Every row gives one point. Two turns around zero, p and q, are shown by what they do to some points. Where does a point land after both, in the order given? Backwards means that the second turn is done in reverse. Each puzzle has new turns, and all numbers are rounded.

Turn p:
[0.29 0.00] -> [0.16 0.24]
[ 0.11 -0.28] -> [ 0.29 -0.06]
[-0.12  0.37] -> [-0.38  0.10]
[-0.28 -0.09] -> [-0.08 -0.28]
Turn q:
[-0.32  0.07] -> [0.01 0.33]
[-0.11 -0.11] -> [-0.13  0.09]
[0.42 0.04] -> [ 0.11 -0.41]
Where do these land?
q, then p: [ 0.38 -0.17] -> [ 0.28 -0.30]
q, then p: [0.01 0.23] -> [0.10 0.21]
q, then p: [ 0.04 -0.03] -> [ 0.03 -0.04]
q, then p: [-0.43 -0.03] -> [-0.41  0.14]

Turn p:
[-0.26  0.33  0.01  0.07] -> [-0.10  0.16 -0.28 -0.26]
[ 0.21 -0.09 -0.34  0.47] -> [-0.17 -0.24 -0.30  0.46]
[-0.12  0.07  0.21 -0.14] -> [-0.02  0.11  0.12 -0.23]
[-0.29  0.06 -0.17 -0.10] -> [ 0.17 -0.07 -0.20 -0.23]
[ 0.30  0.07  0.24 -0.28] -> [0.08 0.32 0.34 0.08]
[ 0.16 -0.44  0.04 -0.02] -> [ 0.05 -0.29  0.32  0.19]
Turn q:
[ 0.05  0.03 -0.30  0.11] -> [-0.14 -0.05 -0.26  0.12]
[ 0.05 -0.11  0.24  0.13] -> [ 0.11 -0.07  0.24  0.12]
[ 0.42 -0.03 -0.30 -0.10] -> [ 0.14  0.23 -0.38  0.24]
[-0.14 -0.02 -0.36  0.00] -> [-0.14 -0.15 -0.32 -0.08]
[-0.10 -0.05  0.32 -0.45] -> [ 0.30  0.17  0.20 -0.40]
[-0.35  0.41  0.16  0.08] -> [-0.43  0.05  0.28 -0.24]
[ 0.08 -0.24  0.25  0.23] -> [ 0.17 -0.18  0.25  0.23]
Where do these land?
q, then p: [0.48 0.44 0.23 0.44] -> [-0.70  0.11 -0.33 -0.25]
p, then q: [-0.31 -0.08 -0.26 -0.13] -> [ 0.30  0.08 -0.29  0.08]
p, then q: [ 0.04 -0.10  0.05  0.18] -> [-0.01 -0.20  0.06 -0.05]
q, then p: [-0.26  0.09  0.21 -0.09] -> [ 0.09  0.11  0.25 -0.21]
q, then p: [ 0.13 -0.06 -0.12 -0.19] -> [ 0.12  0.10 -0.13  0.17]
q, then p: [-0.09 -0.29 -0.12 -0.21] -> [ 0.27 -0.03  0.11  0.26]

Turn p:
[ 0.09 -0.06 -0.22  0.34  0.06 -0.22 -0.03 -0.14] -> [ 0.10 -0.36  0.05 -0.01  0.28 -0.07 -0.12 -0.07]
[-0.14 -0.02 -0.14 -0.20 -0.37 -0.16 -0.31 -0.04] -> [-0.29 -0.10 -0.02  0.39 -0.10  0.24 -0.18  0.05]
[ 0.21 -0.48  0.02 -0.21 -0.05  0.07  0.18  0.04] -> [ 0.08  0.10  0.37 -0.25 -0.18  0.17 -0.21  0.21]
[ 0.51 -0.18  0.14  0.03  0.37 -0.03  0.27 -0.12] -> [ 0.12  0.03  0.09 -0.64  0.12 -0.20 -0.19  0.11]
[ 0.10  0.13 -0.38  0.00 -0.24 -0.08 -0.07 -0.06] -> [-0.03 -0.15  0.01  0.33  0.03 -0.17 -0.27  0.08]
[-0.29 -0.11  0.34 -0.49  0.07 -0.30  0.05  0.32] -> [-0.41  0.18  0.05 -0.11 -0.14  0.31  0.42  0.39]
[ 0.20  0.09 -0.06  0.23 -0.08  0.11 -0.20  0.21] -> [-0.04  0.15  0.14  0.14  0.22 -0.14 -0.10 -0.25]
[-0.45  0.33 -0.04  0.29  0.14  0.17  0.55 -0.30] -> [ 0.50 -0.33 -0.32  0.01 -0.26 -0.31  0.46 -0.07]
[-0.06  0.24 -0.07  0.14  0.16  0.48 -0.39  0.06] -> [ 0.23  0.39 -0.27  0.24  0.21  0.02 -0.04 -0.34]
[-0.17  0.08  0.39 -0.13 -0.06 -0.04 -0.05  0.04] -> [-0.26  0.10 -0.10 -0.08 -0.18  0.13  0.24 -0.10]
Turn q:
[ 0.04  0.19  0.10 -0.10 -0.38  0.20  0.06  0.04] -> [ 0.17  0.15 -0.03  0.04 -0.05  0.03  0.00 -0.44]
[ 0.00 -0.28  0.19  1.24  0.16  0.28  0.06 -0.30] -> [ 0.49  0.15 -0.09  0.86 -0.17 -0.55 -0.10  0.70]
[ 0.17  0.02  0.00 -0.21  0.08  0.07 -0.36  0.16] -> [-0.10 -0.34 -0.20 -0.16 -0.15  0.04 -0.08 -0.14]
[-0.11 -0.30  0.18 -0.26  0.01 -0.14  0.01  0.25] -> [-0.19  0.04  0.00 -0.35 -0.16 -0.13  0.29  0.01]
[-0.15  0.23  0.14 -0.24  0.01 -0.06  0.03  0.27] -> [ 0.11  0.04  0.06 -0.43 -0.03  0.05 -0.05 -0.14]
[ 0.29  0.23 -0.01 -0.09 -0.08  0.04  0.17 -0.57] -> [ 0.05 -0.15  0.38  0.42  0.19  0.25  0.01 -0.24]
[-0.14  0.23  0.15  0.05 -0.03 -0.22 -0.03  0.15] -> [ 0.07  0.12  0.16 -0.23 -0.10 -0.06 -0.24  0.00]
[-0.17 -0.11 -0.22  0.00 -0.02 -0.03 -0.07 -0.47] -> [-0.17  0.09  0.07  0.32 -0.02  0.38  0.05  0.18]
[ 0.23 -0.22 -0.29  0.16  0.01 -0.19 -0.04  0.06] -> [-0.35 -0.04 -0.13  0.15  0.16 -0.20 -0.10  0.11]
[-0.12 -0.10 -0.30 -0.21  0.07  0.11  0.01  0.26] -> [-0.11  0.03 -0.34 -0.25  0.18  0.12  0.10  0.02]
[-0.05  0.12  0.06 -0.34  0.18 -0.03  0.16  0.15] -> [ 0.05 -0.10  0.11 -0.38  0.15  0.09  0.13 -0.07]
Where do these land?
q, then p: [ 0.04 -0.15  0.11  0.15 -0.17  0.23 -0.23  0.13] -> [-0.03 -0.29  0.13  0.23  0.00 -0.11 -0.20  0.02]
p, then q backwards: [ 0.25  0.02 -0.02 -0.36  0.07 -0.34 -0.07 -0.11] -> [-0.08 -0.09 -0.30  0.08  0.23 -0.32 -0.21  0.14]
q, then p: [ 0.12 -0.24 -0.07  0.31  0.14  0.14 -0.01 -0.07] -> [ 0.05 -0.16  0.29  0.05  0.28 -0.09  0.11  0.00]
q, then p: [ 0.18 -0.27  0.15 -0.04  0.13  0.23 -0.09 -0.11] -> [ 0.15 -0.23  0.36 -0.07 -0.09 -0.02  0.01  0.05]
q, then p: [ 0.10 -0.16  0.09 -0.05  0.07  0.15  0.18  0.04] -> [ 0.06 -0.13  0.10 -0.18 -0.01 -0.11  0.04  0.17]
q, then p: [-0.27  0.10  0.04 -0.22  0.12 -1.10  0.03  0.04] -> [-0.54  0.49 -0.35  0.10 -0.32  0.47  0.60 -0.02]
p, then q: [-0.66 -0.23 -0.34  0.18  0.00  0.20 -0.08 -0.13] -> [ 0.18 -0.18 -0.26  0.56  0.24 -0.42  0.15 -0.06]
q, then p backwards: [ 0.16  0.56  0.02 -0.09  0.17 -0.04 -0.04  0.04] -> [ 0.24 -0.37 -0.15  0.30  0.02 -0.01 -0.08 -0.26]
p, then q: [-0.16  0.10  0.17 -0.01  0.08  0.19  0.07 -0.10] -> [-0.07  0.07  0.03  0.13  0.23  0.08 -0.01 -0.19]
q, then p: [ 0.02  0.17 -0.06  0.17 -0.62  0.11  0.19 -0.22] -> [ 0.05 -0.24 -0.41 -0.04  0.10 -0.31 -0.09 -0.44]
q, then p backwards: [ 0.23  0.10 -0.10 -0.03  0.03  0.22  0.04  0.47] -> [ 0.16  0.27  0.03  0.28  0.28  0.00 -0.02 -0.30]
